Every row gives one point. The points of each table are mixes of a few directions, plus a little noise. How many directions does each table use, and how many do they share? Where both have some left over, give the other angles between the two spaces (their principal angles), to ten degrees, smallest first.
In the rows, zero is written as 128.

First, 4 rows:
[[152 154]
 [101  98]
 [102 100]
 [157 160]]
Second:
[[ 91  87]
 [137 137]
 [133 133]
 [159 162]
 [161 163]
 [ 89  86]
 [127 127]]
Directions: first 1, second 1, shared 1

First, 4 rows:
[[100 177 162]
 [143 145  82]
 [131  98 141]
 [139  93 127]]
Second, 5 rows:
[[121 107 159]
 [138 158  85]
 [122 111 153]
 [119 100 168]
 [140 164  76]]
Directions: first 2, second 1, shared 1

First, 7 rows:
[[119 109 136  65 167 111]
 [122 117 134  86 151 115]
 [125 138 143  65 117  88]
 [126 108 117 158 159 159]
 [140 159 122 194  68 138]
 [135 145 122 180  94 142]
 [128 120 122 147 139 144]]
Second (8 x 6):
[[138 184 145 108  36  75]
 [134 159 138 117  77  98]
 [131 147 134 121  97 110]
 [122  92 117 141 188 163]
 [123 103 120 137 170 152]
 [125 111 123 134 155 144]
 [123  97 118 139 180 158]
 [129 131 129 127 123 125]]
Directions: first 2, second 1, shared 1

First, 8 rows:
[[123 149 146 110 125 127 122 136  94]
 [119 162 158  98 123 127 119 142  72]
 [140  80  86 170 135 129 141 109 207]
 [132 111 114 143 130 129 132 121 155]
 [143  66  75 182 137 130 144 104 228]
 [127 133 133 123 127 128 127 130 119]
 [122 154 150 106 124 127 121 138  86]
 [118 168 162  93 122 127 117 144  63]]
Second (8 x 9):
[[ 99 169 166 144 104 135 110 134 176]
 [150 110 110 115 144 125 139 123 106]
 [200 118  82  92 155 139  87 127 110]
 [105 147 171 135 126 123 176 118 152]
 [ 49 126 147 173  89 120 125 143 133]
 [ 81  95 129 152 119 111 171 128  98]
 [139 110  99 125 129 129 104 134 108]
 [203 148 118  87 158 142 110 118 143]]
Directions: first 1, second 3, shared 0; angles 90

First:
[[163 177 108  81 136 149  80 123  91 198 115 106]
 [155 117 108 117 113 155 114 125 121 126 138 111]
 [ 90  91 139 135  62  24 120 191 148  96 134 145]
 [108 120 140 141 126 104 141 137 140 113 127 140]
 [ 91 150 158 147 165 104 153 121 138 134 111 153]
 [102 149 155 155 186 147 167  96 138 127 115 149]
 [174 115 100 122 133 207 125  97 118 121 144 102]
 [140 104 116 128 103 133 123 136 131 109 140 119]]
Second, 9 rows:
[[120 100 160 139 125  86  96 126 102 116 122 148]
 [160 148 132 144 122 140 165 125 141 105 125 112]
 [138  91 129 124 115 112  99 122 133 106 126 117]
 [148 196 141 128 182 162 119  70  72 170 103 124]
 [ 98 134 157 129 155  86 108 120 120 143 107 147]
 [109 105 125 135 107 111 124 142 123 116 140 140]
 [139 105  90  67 149 161 101 138 207 164 120  91]
 [112 123 118 117 108 162 164 208 154 166 167 166]
 [127 149 100 169  87 130 176 100 102  65 142 107]]
Directions: first 3, second 6, shared 2; angles 60

First, 11 rows:
[[112  71 176  76 155 167 132  91 116 140 149 201 114  81 117 156 109 118]
 [119  95 156  98 144 151 131 106 121 135 140 171 120 100 122 145 117 122]
 [109  59 186  65 160 175 133  83 113 143 154 217 111  71 115 162 105 116]
 [121 101 150 104 140 146 130 110 122 133 138 162 122 106 123 141 120 123]
 [146 191  75 186  98  85 123 170 142 115 104  46 143 180 140  96 149 140]
 [138 164  98 161 111 103 126 152 136 121 114  82 137 158 135 110 140 134]
 [148 202  65 196  93  77 123 177 144 112 100  32 146 190 142  91 153 141]
 [139 167  95 164 110 101 125 154 136 120 113  78 137 160 135 108 141 135]
 [121 105 148 106 139 144 130 113 123 133 137 158 122 109 123 140 120 124]
 [126 120 135 121 131 133 128 122 127 130 131 137 126 122 127 132 126 127]
 [129 131 125 131 126 126 128 131 128 127 127 123 129 131 129 126 129 129]]
Second:
[[117  89 160  93 146 154 131 103 120 136 142 177 119  96 121 147 115 121]
 [128 127 129 127 129 129 128 128 128 128 128 129 128 127 128 128 128 128]
 [136 159 102 156 114 107 126 148 134 121 117  88 135 153 134 113 138 133]
 [153 220  50 212  85  65 121 188 147 108  93  10 150 204 145  82 159 144]
 [129 133 124 132 126 124 128 131 129 127 126 122 129 132 129 125 130 129]
 [138 163  98 161 111 104 125 151 136 120 115  82 137 157 134 110 140 134]
 [107  51 193  57 164 181 134  77 111 145 157 228 109  64 114 167 102 114]
 [120  98 153 100 142 149 130 108 122 134 139 167 121 103 122 143 118 123]
 [133 147 112 145 119 115 127 141 132 124 121 104 133 144 132 118 134 131]
 [118  93 158  95 145 152 131 105 121 136 141 174 119  98 121 146 116 122]]
Directions: first 1, second 1, shared 1

First:
[[129 136 121 149 104  89 125 129 134 104 102 142 107  92 165 177  78 138
  154 165 106  97 156 126]
 [139 132 119 141 108 108 114 135 109 125 121 142 117 117 126 143  99 131
  125 170 130 129 136 123]
 [154 125 123 159 134 104 139 110 144 119 131 108  92 109 152 153  97 171
  152 134 133 115 137 149]
 [131 122 136 106 142 166 119 131  97 154 160 120 143 169  70  71 163 113
   79 125 156 174 100 136]
 [123 119 102 104 131 172 114 167 126 186 119 156 221 176  86  79 249  71
  132  49 162 154  82  36]
 [117 132 126 128 121 118 131 132 141 118 111 137 133 114 151 149 123 122
  147 123 112 108 139 118]
 [132 126 131 138 137 119 141 115 150 118 126 114 113 116 152 144 118 148
  148 113 121 112 135 141]
 [ 99 131 166  98 148 147 141 104 124 100 154 105  98 132 123 109  97 130
   87 144 105 136 139 195]]
Second (11 x 24):
[[118 158 108 127 126 109 127 137 108 142 158 136 133 147 154  98 127 133
   91 104 124  95 142 132]
 [112  92 160 158 113 136 122 120 117 118 145 149  89  82  98 162 160 119
   86 107 161  64 126 160]
 [142 178  85  96 144 112 134 140 132 144 120 108 173 185 171  80  92 139
  161 143  90 186 135  95]
 [149  81 158 124 135 161 132 112 166 106  69 108 126 104  86 174 123 121
  203 175 128 200 102 114]
 [114 137 126 139 120 116 124 132 108 134 159 144 116 123 136 119 141 128
   82 101 139  76 139 144]
 [122 153 111 125 128 113 127 136 115 139 148 132 135 146 150 103 124 132
  105 113 122 110 139 128]
 [127  69 174 151 119 155 125 112 141 106 108 135  93  74  77 186 153 116
  136 137 156 115 111 148]
 [147 106 140 117 137 148 133 120 157 115  83 108 138 125 108 150 115 126
  192 167 118 196 111 109]
 [127  99 151 140 123 141 126 120 134 117 119 132 110 101 103 156 141 122
  130 131 143 120 120 138]
 [144 172  90  96 144 116 134 138 137 141 114 106 172 180 166  86  93 138
  169 148  91 193 132  94]
 [107 164 106 137 120 100 123 141  92 147 184 150 122 142 160  92 138 133
   53  82 134  52 151 146]]
Directions: first 4, second 2, shared 0; angles 80, 80

First:
[[103 184 156 125 152 165  94  78 125 144 107 145 170 140 138  97 160 166
   80 130  82 103 120 162 108 114 172 137 157 106 161 106]
 [149  83 111 137  97 101 155 175 140 115 141 119  94 114 124 149 116 108
  162 119 156 152 140 102 159 125 104 130 102 132 112 153]
 [119 145 119 106 172 129 122  93  97 133 133 118 138 144 120 131  94 104
  129 154 143 108 108 132  77 171 103 101 144 167 103  97]
 [ 98 195 162 124 157 172  87  68 124 147 103 148 179 142 139  92 166 173
   71 130  74  99 118 168 103 111 180 138 163 102 167 102]
 [119 150 150 140 114 149 112 121 146 134 113 144 146 125 138 108 168 165
  100 113  92 126 136 145 148  93 169 150 135  91 163 135]
 [148  82  99 124 120  94 158 163 120 115 149 109  92 122 117 157  87  85
  172 135 175 144 129  98 130 155  79 111 106 161  90 138]
 [156  70 119 155  60 102 158 203 166 111 136 128  87 101 131 145 146 131
  158  97 141 168 157 101 201  87 128 153  90  97 135 179]
 [132 116 108 112 152 112 139 123 105 125 141 113 117 135 118 144  87  92
  151 147 160 124 116 115  97 168  88 103 127 168  93 114]]
Second, 10 rows:
[[ 97 114  94 141 123 106 219 112  87 138 100 173 131 122 161 156 153 152
  135 113  64 173 168 180  54 150 109 158 113 171 138 177]
 [110 169 107  99 139 104  88 119 161  98  93 179  73 109 126  79 115 113
  142 154 152 103  87  74 171 141 138 147 142 127 143 136]
 [162 126 145 132 123 145  95 138 133 134 145 113 141 143 100 119 121 121
  123 131 150 108 122 124 155 120 136 102 111 117 126 102]
 [124 147 123 114 133 120  98 127 148 114 117 144 104 121 123 104 119 119
  133 141 147 111 105  98 156 132 135 132 135 122 133 125]
 [ 60 114 110 128 139 106 200 115 115 126 118 113 124 100 192 170 145 145
  131 112  83 180 152 146  61 131 110 174 178 136 118 172]
 [118 101 127 147 122 131 186 127  98 147 137 112 157 132 148 167 144 145
  122 107  91 162 164 173  75 128 115 134 124 142 121 145]
 [133  99 125 151 118 134 188 127  90 151 135 125 162 140 136 164 147 147
  123 107  88 159 169 185  75 131 115 126 104 150 126 142]
 [165 152 152 112 131 144  32 141 170 113 142 114 113 136  85  83 102 102
  126 151 194  73  81  71 212 115 149  97 127  94 127  82]
 [123 113 145 132 131 140 127 133 130 133 150  81 145 127 138 149 127 129
  120 119 132 136 133 130 122 114 127 124 150 110 114 119]
 [187 143 150 124 121 151  48 142 150 126 143 127 129 150  71  88 108 109
  125 145 180  76  98  99 199 120 147  85  96 109 133  81]]
Directions: first 2, second 3, shared 0; angles 90, 90

First, 9 rows:
[[ 95 120 129 152 145 136 138 184 139 105 103 146 174 106 127 117 102 136
  122 150 117 111 111 139 136 119 139 168 128 114 120  99]
 [ 92 118 134 154 143 142 139 184 137 107 100 148 172 103 125 119  94 137
  119 151 113 110 110 141 136 119 136 168 128 114 116  96]
 [143 124 154 118 105 149 121  82 115 153 132 123  77 131 114 150 110 131
  113 117 115 136 141 127 116 128 111  98 128 142 120 142]
 [108 133  94 141 157 100 137 188 145  95 123 134 196 126 147  98 152 123
  147 142 146 117 111 129 144 129 151 167 128 109 140 109]
 [108 115 152 145 126 155 133 145 128 127 105 143 132 107 115 135  86 139
  110 141 105 117 121 138 126 119 124 143 128 127 112 110]
 [121 112 176 136 106 176 127 103 115 150 109 139  84 108 102 157  68 143
   95 132  92 124 133 138 114 118 107 116 127 139 103 122]
 [185 157  72  84 130  62 115  76 126 136 187  90 112 182 159 112 234 101
  173  91 185 156 148 101 131 151 137  84 128 136 167 178]
 [194 156  80  79 121  68 111  55 121 146 191  86  89 186 154 120 232 101
  170  85 182 162 154 100 126 152 131  69 129 141 166 186]
 [108 114 161 144 120 164 132 136 124 133 103 144 119 106 110 142  76 140
  103 141  99 118 122 139 122 118 118 138 128 129 108 111]]
Second (11 x 32):
[[135 128 118 122 144 112 133 124 132 130 139 110 119 135 119 126 157 119
  134 118 151 139 130 120 118 145 143 115 129 128 136 123]
 [132 126 106 140 171 108 132 122 142 166 137 132 143 114  95 117 162 124
  140 124 170 137 122 122 115 144 146 118 138 116 141 115]
 [125 116 132 107  94 140 145 125 131  98 150  96 104 154 146 151 112 116
  130 102 103 113 127 125 109 156 130 127 113 150 131 104]
 [125 127 128 122 128 125 136 137 125 110 131 109 122 137 133 130 130 125
  126 123 127 134 131 124 125 133 135 128 126 126 126 123]
 [140 126 102 150 169 124 125  85 136 219 142 156 152  99  73 122 138 136
  145 122 167 139 127 125 114 127 120 109 149 107 143 125]
 [ 85 108 102 181 182 137 147 176 164 168 112 177 219  74  81 112 101 137
  140 146 143  98  92 143 118 137 143 175 139 102 135  61]
 [130 127 134 117 108 117 119 145 150  82 129 130 113 147 159 124 167 108
  129 128 125 104 115 129 127 160 150 130 110 170 134 119]
 [123 135 147 104 118 143 154 136  63  95 122  57  99 148 140 146  61 150
  104 121  99 184 170 117 141  73 101 126 139  71 100 160]
 [158 163 154 145 105 101  40 126 157 113  77 238 126 112 175  80 217 121
  120 193 138  91 108 148 185 109 131 127 116 193 128 201]
 [137 142 139 105 130 106 130 147 101  74 119  80  92 154 154 121 155 125
  114 131 138 164 150 116 142 115 141 115 127 116 116 159]
 [118 109 145 116  59 196 147  85 106 152 151 124 119 134 132 178   7 148
  124  99  47 106 136 137 114 109  69 138 123 127 118 117]]
Directions: first 2, second 5, shared 1; angles 40
